Rows are points. Two turns around zero, p and q, are shown by what they do to some points. Where does a point land after both, in the order given? Backwards means that the second turn is done in reverse. Each puzzle has new turns, and all numbers are rounded.

Turn p:
[26.1 16.4 -3.9] => [ -0.1  28.9 -11.4]
[ -4.4 -34.7  -0.3] => [ 27.2 -19.9   9.2]
[-12.6  18.3  11.3] => [-23.7   0.5   7.7]
[-9.1  0.0 -7.1] => [-3.5 -9.5 -5.6]
Turn q:
[ -3.1 -23.2 -11.3] => [ -0.4 -16.9 -19.7]
[  3.5  -1.4 -30.6] => [ 12.3   9.1 -26.8]
[-14.1  -1.1  23.2] => [-20.3  -7.3  16.5]
[-17.3  -9.4  13.6] => [-20.8 -11.1   4.0]
[28.8 17.1 -0.1] => [28.1 11.7 13.9]
[ 2.2 18.1  5.2] => [ 1.2 14.5 12.1]
Where do these land?
q, then p: [-14.9  19.9   9.0] => [-24.7  -3.0   8.9]
p, then q: [-27.5 -17.8  -2.4] => [ -1.3 -32.1  -6.8]
p, then q: [  6.8  -8.6 -15.9] => [16.7  1.2 -9.6]
q, then p: [-3.5  9.5 -7.5] => [-9.9  3.9 -6.7]
p, then q: [ 19.0   5.7 -15.0] => [12.8 19.6 -8.5]
p, then q: [20.1 -8.7 31.7] => [ 3.8  6.7 37.8]

Turn p:
[-2.0 -1.3 16.9 -6.3] => [ -8.4  -4.6   9.7 -12.0]
[ -7.9 -15.8 -20.6 -19.1] => [-12.0  -1.2 -30.9  -0.2]
[ -7.8  13.5  13.8 -10.3] => [ -1.7   8.3   8.2 -20.0]
[  5.7  -4.4   9.6 -20.2] => [ -5.2 -12.9  -4.3 -18.4]
[ -6.3  10.5 -20.1  45.0] => [15.8 23.9 10.9 40.4]
[ 13.0  11.3   8.6 -17.3] => [ 10.9  -8.7   0.4 -21.8]
[  5.3 -13.8  -8.2  28.3] => [ 0.7 -4.7  6.1 32.0]
Turn q:
[-18.0   3.5 -21.9  -0.7] => [-16.5  -8.8 -18.4  11.3]
[16.7 18.8 18.8 -7.2] => [  4.4  26.7   8.8 -15.2]
[ -3.1 -11.8   9.1 -16.9] => [ -8.7  -9.5  14.1 -12.4]
[ 19.8  -1.4 -14.1  23.3] => [ 28.1  -0.2 -17.5   6.3]
[ 8.3 18.9 16.6 20.9] => [15.1 27.0  6.1 12.1]
[ -7.4  -0.8  16.2 -17.1] => [-14.4   2.1  17.7  -9.3]
[-16.2 -27.1 -24.5  -2.4] => [ -8.1 -37.1 -10.6   6.9]
Where do these land?
q, then p: [-17.4  -0.3  -5.5   9.2] => [-4.9  6.9  6.4 17.5]
p, then q backwards: [ 32.0  14.8  -9.1 -23.7] => [ 33.7 -20.2 -18.5   2.2]
q, then p: [ 13.2   9.6 -13.2 -23.1] => [ -0.8   8.0 -26.1 -15.2]
p, then q: [ -4.4 -12.6  -2.1   8.3] => [ 1.0 -2.4  1.2 15.6]
p, then q: [-15.8  -4.4  28.1   0.8] => [-21.6   4.7  23.3   5.0]
q, then p: [-6.8 26.5  1.2 13.1] => [18.4 21.7  8.2  6.5]
p, then q backwards: [ -0.8 -33.5   0.6  15.3] => [-35.0  -7.2  -7.1   5.4]

Turn p:
[  2.9 -24.0   6.2  23.5  12.6  -5.5   6.7  11.7] => [ 11.3 -10.6   8.2  28.6   3.9  -9.9 -12.8  12.0]
[-30.7  17.1  23.3 -10.1  -3.9  -5.0  19.3 -20.4] => [-15.2 -29.2  11.6 -30.5 -12.5 -15.0  13.5  -1.0]
[ 23.3   4.3 -26.5   9.3  14.2  23.8  23.0  -9.1] => [-15.7  -0.4  -9.2  30.7  -1.4  29.1  23.7   6.9]
[ 14.5 -18.6  -3.7 -15.4  -7.1  23.0 -22.7  -1.4] => [  3.7  15.8   5.8  -5.8  18.8  30.5 -16.9  -2.1]
[ -5.3  16.1  11.1 -17.5   6.0 -14.6   6.7  29.5] => [ 10.5  18.3   5.1 -14.7 -13.4 -22.1  11.4  19.8]
[ -7.3   8.9 -21.6  -4.5  10.8 -22.0  25.9 -18.4] => [ -3.6 -22.1 -29.4  -0.3  -0.5  -8.1  27.6   6.2]
[-11.1  16.1  -4.0  -8.4 -24.6  -6.7 -15.6   4.5] => [ -2.3  13.4 -11.7 -23.2 -13.0  -5.9 -10.2 -14.6]
[ 21.6 -29.9  29.0  -1.6  -6.8  11.7  -3.0 -22.1] => [ 21.0 -19.9  29.8   1.0  15.5  26.7  -8.6 -11.5]
[22.1  7.4  4.8  7.9 18.0 -0.7 -5.4  3.9] => [ 6.2 13.4 10.7 18.1  8.6 -3.1 15.0 -5.4]
[ -2.2 -11.0 -15.9  19.9 -23.9  -9.4 -17.3   7.8] => [  6.9   5.0 -19.8  10.0  -7.3  -2.7 -30.6 -15.4]
[-27.8  13.5  -2.6  -3.0   4.6   5.4 -17.5  13.9] => [-22.7  16.1  -1.1 -13.8   1.3 -19.5 -12.1   5.1]
Turn q:
[  9.5   1.5   5.1 -16.2  -4.0   4.5  -5.0 -30.5] => [ -4.9  10.5  15.1 -17.2  14.7   4.8   5.2 -21.2]
[-22.4   9.2  10.1  28.8 -15.1 -14.3  28.9  31.5] => [-16.2  -8.6 -24.4  15.0 -34.3 -12.8  20.1  29.6]
[  8.6   9.5  27.0 -19.1  12.7   1.0  -7.7  -9.1] => [  9.1  26.0  11.9  -5.1  18.0 -14.8   8.8  -3.7]
[  3.7  -5.2  16.9   9.7 -22.2 -23.0  16.6  39.6] => [ 14.3  -7.8  -6.1  18.4 -39.7 -15.9  25.8  12.4]
[-28.7 -18.6 -16.5   6.7   2.2  -3.6  -0.4   1.1] => [-15.0 -26.6  -0.2  -2.4  -4.5  -8.7 -20.2   8.0]
[  2.6 -11.3 -28.8   6.2  -8.6  16.2  -8.5  -8.2] => [ -2.0 -20.7   3.3  -4.6   4.1  27.8 -14.0  -5.5]
[  0.0  15.0 -16.4 -20.7  12.9  -0.5  -9.6 -11.0] => [  7.2  12.3  -7.7 -20.4  11.1   1.7 -20.0  -9.9]
[-19.1  -9.1 -14.7   4.2   7.8  20.2 -13.7   0.5] => [ -4.7 -16.7   4.4  -4.3  14.6   8.3 -20.6  17.0]
[ 29.3  23.5  28.6  -2.1   6.9 -20.2 -16.1 -11.9] => [  7.5  49.4  13.7   9.5  -3.4  -3.8   7.8 -15.2]
[28.9 -8.3  7.3  8.3  5.9 -7.8 18.8  3.4] => [  6.8   1.5  -8.5  25.8  -0.4  -0.9  17.4 -19.8]
[-12.3  -6.1 -18.7  -5.9   1.4  27.6  -3.4  -5.5] => [ -1.9 -19.3  -1.4 -14.9  19.9  14.4 -10.3   8.2]
Where do these land?
p, then q: [-10.9  11.3  -2.0  -1.3  -4.1 -35.4   5.4   5.6] => [  7.5  -4.4  -7.1  -4.6 -24.1  -2.9  -4.6 -28.7]
q, then p: [ -1.3   6.9   8.6  38.5  26.3  13.1 -31.4   7.3] => [-21.9  29.1  21.9  24.1  -7.4 -27.5 -16.2  -7.1]
q, then p: [-18.6  -3.1   6.3   3.1   6.9  26.0  13.0   3.5] => [  0.4   2.5  -3.8  10.1   6.5 -11.4  -3.3  31.7]
q, then p backwards: [ -9.6   2.2   6.9 -15.1   0.1 -14.2 -34.9  11.1] => [-5.3 -8.2 26.7 -4.1 -9.4 -3.0 -7.2 30.7]
p, then q: [ -1.0  14.9 -18.2 -24.1  -4.3  29.6   1.7  -6.2] => [  0.1 -10.0 -16.5 -29.0  17.1   1.5   3.9  23.4]
q, then p: [-14.9 -41.2 -13.1  16.7 -14.4  -4.9  -0.8  -8.0] => [  8.5 -26.8  13.3  -3.9  11.4  -0.7 -39.4   1.7]
q, then p: [43.6  7.9 -6.8 -6.6 22.2 -1.6 16.2 -2.1] => [-18.0  -7.2 -13.2  25.9   9.9  14.8  28.9 -21.1]
q, then p: [ 30.1  -1.0  -4.2   5.2  -6.3 -14.9  14.3   8.0] => [ -4.5 -15.9  -9.4  14.0 -12.4  19.8   5.1 -18.8]
q, then p: [ -5.7  -9.2   8.0   4.5 -10.0 -12.5  10.9 -15.5] => [ -1.4 -23.4  -2.3 -12.8  -5.0  -7.5  -4.4   0.2]
q, then p: [-11.8  11.3  14.5 -21.0 -16.3  14.9   5.6  -3.8] => [  9.7   1.9   1.8 -16.5  -5.6   2.3  18.8  26.3]

Turn p:
[ 16.4   0.1  10.6  21.8 -10.9   6.5   5.6  -4.3   3.3] => [ -1.9   0.2  18.2   8.2   1.0  20.3 -15.1  -5.0   2.8]
[ 18.2   5.3 -16.7   2.5 -20.1   1.2 -13.6  -0.7   1.7] => [  3.4  -1.1  -3.4  -4.3 -25.6  23.2   0.0   1.2  -0.6]
[-24.4   8.2   5.8  -3.2 -17.3  -2.4 -14.5 -32.5   6.6] => [-18.9  -7.7  -8.9  -6.8  -8.1  -3.7   8.1 -35.0  20.3]
[ -3.1   5.5   0.6 -10.6  72.2  -8.6  -6.4   3.4 -25.4] => [ 23.4  21.2 -19.5  18.6  22.4 -41.8   5.5  -6.2 -45.7]
[-17.6  13.4  -2.5  11.3 -16.4  12.0  -7.9   9.2 -30.0] => [-27.0   3.5  10.6 -21.1  -1.9   8.6  13.5  -5.4 -22.2]
[ 13.2   7.2  12.6 -16.0   2.0  -8.0   9.0   5.8  10.4] => [ 16.8  11.7   6.6  -4.4  -3.0 -10.6  -9.7   6.6  13.7]
[ -5.6  -9.3   1.9   6.0 -18.4 -13.6 -13.4   7.0  13.9] => [ -7.4 -23.4  -1.6  -8.2 -13.5   0.0 -13.3   2.7   8.0]
[ 12.9 -15.7  -7.9   7.9 -18.1  -3.5  31.7   3.4  -9.3] => [-1.2 -6.1 28.3 15.1 -2.0 12.7 13.3 22.4  8.2]
[  7.1  10.1 -10.5  14.4  -4.2  -0.9  24.6   3.4  18.8] => [-12.1  13.5   3.6  18.5  -3.5   9.3 -11.0  18.3  14.9]
[-17.1 -24.9   6.0 -34.1  31.2  17.4 -15.1   5.2  10.0] => [ 24.9 -11.9 -34.1 -15.5  34.3 -18.0   8.8   0.3   0.7]
Turn q:
[-27.2  -7.7  12.8 -27.8   8.3 -34.1 -17.3 -15.6 -10.9] => [-20.1   1.8   2.2  -4.5  32.3 -29.4 -27.7  13.5 -18.4]
[ 20.7  34.8  15.7   2.4 -13.5 -12.9   4.1  -6.5 -13.6] => [  0.4  22.7   9.4  14.5   2.8 -20.4  22.9 -26.1  -6.4]
[ 12.7  -7.1 -21.6  17.8  16.9  18.2  -9.3 -14.1 -13.3] => [ -1.3  -2.7  -9.5   5.5 -10.2  30.0 -18.9 -24.1  -1.2]
[  8.7  26.4   2.6  -6.8 -14.9   4.3 -25.8   5.4 -21.1] => [  9.6  26.6 -13.9  19.3 -11.0 -16.4  -0.2  -9.0 -19.2]
[ -6.9  29.1  21.8  -3.6 -18.5   9.3   7.3 -14.7  -1.7] => [-11.7  17.8  18.8  10.6 -19.3 -25.8   9.1  -4.0   5.3]
[ -8.4 -16.0  -0.3 -13.9  22.0   5.4  11.3  11.9   7.9] => [ -7.2  -3.8   4.8 -17.4   6.5  19.5  -0.8  23.2  -3.7]
[ 18.7 -14.0   0.6  20.0   6.6  20.5  -9.3   8.2  22.1] => [28.7  0.0  3.0  0.2 -7.0 26.0 -5.3  0.8 21.5]
[-16.6 -14.6 -11.5  22.1  15.2   5.8  14.4  19.0  26.7] => [  1.2 -28.5   1.8   5.5   1.7  27.3   7.6  24.2  20.5]
[  2.1 -11.6 -29.3 -11.6  -4.9   0.2   9.8   7.0  24.0] => [ -2.9  -9.6 -26.4 -20.7   0.9   8.0   9.3  10.4  19.8]
[ -3.8 -19.3   9.3   1.4 -17.1 -16.6  14.8  -0.5 -19.9] => [  3.4 -24.4  10.0 -13.1   3.1 -18.8   3.9  -8.8 -18.0]
Where do these land?
q, then p: [  7.0  -0.7  -9.2  -0.6   8.0  -0.6   4.4  12.2 -14.2] => [-0.4  6.3  4.3  2.4  7.8  8.0 17.9  0.9 -7.7]
q, then p: [-19.8  -4.6  20.4 -20.2  23.5  33.7   2.8   5.2  -1.7] => [ -9.3   6.4  10.1 -50.3   6.1   0.7  -7.9   3.2  -9.6]
p, then q backwards: [-28.3   3.5   7.7  -1.8  21.5  -8.9  30.8 -20.4  18.4] => [-10.8  31.5   0.0   3.6  -9.1 -31.0 -11.1 -20.4  20.5]
p, then q: [-16.6  14.5 -11.1   9.5 -29.2 -10.8  -8.2  -7.5 -26.1] => [-18.8 -16.5  14.0  -9.9 -20.1 -32.4  -0.1   8.5  -5.5]
q, then p backwards: [ 24.1   9.4  -7.3 -12.9 -13.1 -14.2 -16.7   9.9  -3.4] => [ -1.3   8.8  -2.5 -22.2  28.8  10.4  -8.6  -7.5  -2.1]
q, then p: [-15.9   3.2  21.8   4.3  -8.1  -0.5  19.8  -2.5   0.6] => [ -2.8 -12.8  21.6  -5.9   7.7 -17.3 -10.3   1.7   9.1]
q, then p: [ 19.9 -12.5 -23.7 -11.9  -6.7   7.2  -2.1   8.4  22.3] => [ 14.6  13.4 -22.7   0.0  -8.8  13.4  10.0  19.8  16.3]
p, then q: [  5.9 -30.8   2.5  -9.7  26.4  10.0 -15.3  30.5  27.7] => [ 23.2   5.6 -33.9 -10.5  19.4  35.9  -8.2  -0.5 -15.8]
q, then p: [-25.3  19.6   9.0   6.5   7.5  -3.9   8.9 -27.1   6.5] => [-27.5 -15.4  -3.2  -2.8  10.4 -19.2 -20.2 -11.8   6.2]
q, then p: [ 29.6 -16.2 -11.0   3.4 -15.3 -12.7 -15.4  -8.4 -11.2] => [ 24.9   3.0 -11.0  20.7 -18.1   6.5  16.2 -17.0   0.7]
q, then p backwards: [ 19.4  14.6   0.7  33.6 -14.7   0.6  -8.8  -0.4 -19.0] => [ 17.3  -4.5   0.2   2.9  14.5 -12.5 -10.1 -38.4 -10.0]
